Each row of a before or after table is a point. The points were changed in one or more steps. Then noise was added and the rows were shuffled. The steps act on columns, c1 being the first. Name the steps. A step turns or swaps two columns, mirrors them in a line or flattens them onto one, adds a multiple of one to another, or multiplies or shifts one. Angles are multiples of 10 degrees, from the lower column toward the higher: turns from -170 to 170, lines from 10 to 170 but not 90. Use the fewest steps. Two steps may share a column if one is a turn and the other turns, adds or multiplies; they go together, in the order done. Otherwise the lowest column goes first.
In the rows, 128 means zero.

Before, 8 rows:
[[126  87]
 [131 164]
 [ 68 123]
 [134 124]
 [201 127]
 [ 76 126]
 [148 109]
 [132 114]]
After:
[[110 157]
 [190 164]
 [133 129]
 [148  86]
 [ 80 101]
 [ 74  96]
 [154 125]
 [135 113]]
Steps: turn c1 and c2 by 30 degrees

Before:
[[145  76  86 167]
 [ 75 158 137  76]
 [126 110 134 142]
 [141  84  59 154]
 [122 126 171  93]
 [158 125  98 120]
 [144 136  91 117]
 [101 129 135  78]
 [156 126  94 163]
 [128 159 193  89]
 [ 80 135 126 128]]
After, 11 rows:
[[ 72 160 137  76]
 [121 121  97 158]
 [ 93 128 169 119]
 [127 133 127  78]
 [144 109 133 124]
 [ 89 161 195 132]
 [161 127  98 156]
 [154  86  61 135]
 [116 131  95 141]
 [166  74  87 144]
 [ 79 132 135  98]]
Steps: swap c1 and c4

Before, 14 rows:
[[140 106 185 121 112 146 142 171]
 [136 126 106 134 142 139 139 129]
 [134 126 127 140 143 146 148 118]
 [136 123 112 249 224 150 103 139]
 [ 98  99 134 123 116 154 128 108]
 [124  93 114 135 181 144 145 158]
 [114  98 111 134 111 131  78 121]
 [137 106 142 122 116  75 140 107]
 [110 142 138 132 150 110 129 199]
 [138 120 108 121 165 155  86 127]
 [113 162 194 151 166 112  86 124]
 [140 118 108 115 123 141 136 101]
 [126 113 107 118 123 144 135 122]
 [117  96 140 129 122 133 118 100]]
After:
[[ 99  97 133 122 115 153 132 104]
 [138 105 143 122 119  78 141 104]
 [134 127 105 135 145 137 140 128]
 [120  96 111 132 109 130  82 123]
 [140 114 109 112 122 136 139 102]
 [114 161 196 149 163 111  82 127]
 [116  89 143 135 117 135 116 102]
 [127 104 113 135 180 142 145 160]
 [136 122 125 141 146 151 148 118]
 [128 113 107 119 121 148 135 127]
 [143 119 183 120 114 149 145 169]
 [143 120 113 125 165 160  89 128]
 [133 124 115 251 226 147 107 142]
 [105 164 135 136 152 104 133 199]]
Steps: add 0.3 times c8 to c2

Before, 14 rows:
[[170 123 181  91 125 134 181 114 103]
 [124 125 102 152 117  83 138 104 127]
 [110 141  92 169 125  71 126 154  99]
 [141 152 126 129  99  79  97  84 141]
 [157 139 166 107 119 167 159 116 144]
 [104  97  92 131 131  72 111 124 105]
 [111 122 110 131 164  48 148 123 116]
 [125 103 169 119 135 109 112 177 117]
 [160 140 107 149 130  55 136 105 131]
 [113 157  99 126 131  71 110 110  94]
 [169 106 167  75  93 106 162 138  96]
 [135 140 147 156 164 131 105 148 116]
 [139 106 137 170 151 111  90 120  95]
 [190 129 126  89 129 131 141 118 131]]
After, 14 rows:
[[121 105 139 169 163 155  91 124 100]
 [117  97  91 131 120 165 111  84 101]
 [157 150 128 131 112 247  98 141 142]
 [122 109 170 121 133  30 115  55 115]
 [144 139 106 147 150 215 141  92 142]
 [108 144 150 157 157  77 107 107 119]
 [123 157 100 122 128 195 106 100  93]
 [134 124 101 149 120 206 141 119 126]
 [148 145 167 102 138 134 157 176 156]
 [161 122 186  92 165 155 181 147 119]
 [166 131 131  90 172 146 142 141 150]
 [127 141  92 170 120 100 128  50  98]
 [ 98 127 115 134 144 182 150  65 110]
 [183 103 163  74 147 118 164  95 116]]
Steps: turn c1 and c9 by 20 degrees; turn c1 and c5 by 50 degrees; multiply c8 by 2.5; turn c6 and c8 by 120 degrees
